Each row of a before or after table is a point. The points were changed in one or more steps. Then noise was added and the rows were shuffled. The steps act on columns, c1 being the first. What was done? A step turns or swaps two columns, mirrors them in a line or flattens them onto one, adds a multiple of one to another, or multiplies or shifts one. Angles are multiples of 10 degrees, from the lower column toward the higher: turns from -170 to 170, lines from 10 to 170 but not 90. Use the fewest steps. Two steps may share a column if one is a turn and the other turns, adds or multiplies; they go together, in the order done. Otherwise the lowest column goes first.

Before (11 x 2):
[[-13, 14],
[-33, -42],
[-1, -19],
[-21, -45],
[-18, 5],
[32, 8],
[-12, -28],
[47, -37],
[-45, 13],
[9, -6],
[28, -18]]
After (11 x 2):
[[-16, -8],
[11, -16],
[60, 1],
[19, 26],
[9, -30],
[-18, 3],
[34, 4],
[-42, -18],
[3, -55],
[11, 1],
[13, -47]]
Steps: turn c1 and c2 by 40 degrees

Before (13 x 6):
[[-14, 27, -25, -33, -8, -14],
[29, -4, 28, 17, 24, -31],
[-29, 32, 35, -34, -21, -34],
[0, -24, 44, -34, -34, 22],
[-31, 5, -24, -26, -44, 2],
[7, -2, -5, -60, -39, -22],
[-10, 49, 21, 5, 8, -15],
[12, 20, 9, 0, -21, -59],
[-25, -38, -32, -1, -35, -45],
[41, 8, 28, -5, -11, -52],
[15, -27, 26, -40, 31, 23],
[37, 23, -14, -45, -6, 6],
[39, 36, -33, -44, 1, 16]]
After (13 x 6):
[[25, 3, 44, -36, -45, 23],
[24, 19, 25, -41, 40, 22],
[-30, 34, -14, -46, -9, 6],
[-15, 39, 25, -5, -13, -53],
[-24, -16, -26, -35, -9, -13],
[-27, -36, 34, -34, -29, -35],
[0, -30, -24, -27, -58, 1],
[0, 7, -5, -61, -51, -23],
[-45, -20, 20, 5, 11, -15],
[-2, 29, 28, 16, 31, -32],
[42, -19, -34, -1, -44, -45],
[-41, 32, -33, -45, 1, 14],
[-22, 9, 11, 0, -27, -59]]
Steps: turn c1 and c2 by 100 degrees; multiply c5 by 1.3

Before (11 x 9):
[[25, 16, -28, 25, -27, -21, 4, -13, 55],
[-25, 29, -20, -38, -24, -6, 9, 27, -21],
[-19, 2, -3, 7, 21, 19, -4, -26, -27],
[34, -47, 38, -11, -1, 22, -36, -15, -13],
[0, -42, 16, 7, -27, -6, 13, -14, -6],
[34, -6, -60, 10, -56, 10, -2, -13, 21],
[-5, -9, 3, 4, 0, -15, -40, -28, -17],
[-41, 6, 11, -24, -15, -12, 20, 0, 42],
[-14, -34, 22, 32, -27, 5, 3, 26, 12],
[-50, 22, 42, -11, -29, 9, -16, -25, 7],
[42, 37, -16, -18, -25, -15, 24, -9, 13]]
After (11 x 9):
[[-26, 29, -18, -2, 45, -6, 9, 27, -21],
[34, -48, 35, 4, 10, 23, -36, -16, -13],
[-41, 6, 12, -1, 29, -12, 20, 1, 41],
[34, -6, -23, -53, 19, 10, -2, -13, 21],
[25, 15, -2, -36, -8, -20, 4, -13, 55],
[-14, -33, 50, -40, -15, 5, 3, 26, 11],
[-19, 2, -12, 14, -17, 20, -4, -25, -27],
[42, 37, -8, -14, 27, -15, 24, -9, 13],
[-5, -9, 4, -2, -3, -15, -41, -28, -17],
[-49, 22, 55, -18, 25, 9, -16, -26, 7],
[0, -42, 34, -27, 8, -6, 13, -13, -6]]
Steps: turn c4 and c5 by -120 degrees; add -0.7 times c4 to c3

Before (10 x 14):
[[29, 26, -12, 17, -15, 6, 11, 8, -24, -14, -12, 11, 7, -37],
[18, -11, 12, -14, 25, -4, 12, 33, -25, 7, 14, -7, 0, -7],
[-5, -4, 0, 2, -7, -26, 13, 28, 19, -12, -26, -2, -48, 14],
[17, 32, 8, 4, 1, -15, 16, 34, 9, -4, 32, 31, 25, 11],
[-1, -22, 3, -3, -19, -4, -8, -13, 24, 30, 5, -48, 28, -7],
[-3, -20, -2, 14, -4, 18, 18, -36, 26, 26, -37, -33, 15, 20],
[20, -21, -16, -17, -1, -14, -59, 15, -1, 20, -34, 31, -24, -8],
[-4, -20, -23, 13, -17, -16, -35, -19, 9, -3, -2, 25, 10, 17],
[-3, -22, 15, -2, -6, -6, 17, 26, 21, -4, 17, 20, -60, -18],
[-4, -25, 18, 3, 6, -18, 10, 24, 23, 3, -30, -7, 17, 7]]
After (10 x 14):
[[-1, 31, 4, -2, -19, -5, -2, -13, 24, 21, -15, 46, 29, -8],
[-3, -3, 15, -1, -6, -6, 1, 26, 21, 24, 28, -13, -61, -18],
[-5, -11, 1, 2, -7, -25, -27, 29, 21, 3, -12, -6, -48, 13],
[-4, 3, 19, 3, 6, -19, -26, 25, 24, 26, -17, -3, 17, 8],
[-5, -2, -23, 13, -15, -16, 31, -20, 11, 18, -18, -25, 9, 17],
[22, 19, -15, -18, 0, -13, 31, 15, -1, 22, -55, -40, -22, -7],
[-3, 27, -3, 14, -5, 16, -44, -36, 26, 21, -23, 20, 14, 20],
[15, -3, 8, 4, 1, -14, 12, 33, 9, -31, 41, -17, 24, 11],
[17, 6, 12, -15, 25, -4, -2, 32, -24, 12, 16, 12, -1, -8],
[29, -15, -13, 17, -15, 6, -14, 8, -23, -26, 1, -13, 7, -37]]
Steps: turn c2 and c10 by -90 degrees; turn c11 and c12 by 160 degrees; turn c7 and c11 by 140 degrees

Before (9 x 20):
[[5, -5, 4, -1, -17, -2, 13, -16, 9, 1, 16, -12, 24, 13, 8, 34, -8, -13, 8, -11],
[-1, 3, -3, -7, -14, 12, -2, 0, 3, 0, -19, 2, 3, -4, -6, 9, 7, -22, 17, 1],
[-3, 15, -13, -29, -20, 1, -4, -24, 3, 6, -15, 15, -8, 10, -15, 2, 7, 3, -3, 19],
[-5, -14, -12, 6, 0, -4, 14, -5, -21, 7, 5, -7, -15, -7, -7, 10, 15, 8, 3, 11],
[9, -10, 16, 0, 5, 19, 13, -5, 8, 3, -21, -29, -7, 7, 11, -5, 10, 6, -17, -1],
[-23, -20, 8, -11, 19, 0, 3, 8, -5, -6, -16, 1, 1, -2, -14, -17, 13, -2, -8, 6],
[0, 5, 9, -7, -22, -1, -13, 3, 5, 3, -6, 13, -2, 9, -1, -5, -5, -8, 5, 6],
[15, -21, 4, -12, 11, -18, -10, -6, -13, -6, 4, 11, 2, 23, -17, 25, 17, 14, 4, 0],
[-19, -40, 2, 2, -6, 1, 13, 14, 14, -11, 2, -23, -4, -2, 7, 1, 9, -10, 29, 14]]
After (9 x 20):
[[-24, -20, 10, -10, 18, -5, 5, 8, 5, -7, 34, 2, 1, -2, 35, -16, 15, -2, 5, -8],
[2, 3, -4, -6, -14, -15, -1, 1, -8, -1, 45, 0, 2, -6, 34, 9, 8, -21, 2, 17],
[9, -7, 18, 1, 4, -9, 13, -5, -16, 3, 61, -28, -8, 8, 21, -7, 9, 6, 0, -17],
[-20, -41, 2, 4, -4, 3, 13, 15, -14, -9, -3, -22, -3, -4, -8, 2, 11, -11, 12, 27],
[4, -6, 3, -1, -13, 3, 14, -16, -7, 2, -37, -12, 24, 14, -31, 35, -9, -13, -12, 7],
[-3, -13, -13, 7, 1, -5, 13, -5, 21, 8, -17, -5, -14, -8, -1, 9, 16, 8, 12, 2],
[-4, 16, -14, -31, -20, 1, -4, -24, -1, 5, 32, 16, -8, 9, 36, 2, 6, 2, 21, -3],
[1, 5, 9, -8, -22, 0, -14, 3, -3, 2, 15, 12, 0, 10, 9, -6, -5, -6, 6, 4],
[17, -20, 3, -13, 9, 16, -9, -6, 21, -6, -19, 9, 1, 22, 8, 24, 18, 12, 1, 3]]
Steps: turn c6 and c9 by -150 degrees; add 0.3 times c18 to c6; multiply c11 by 3; turn c11 and c15 by -150 degrees; swap c19 and c20
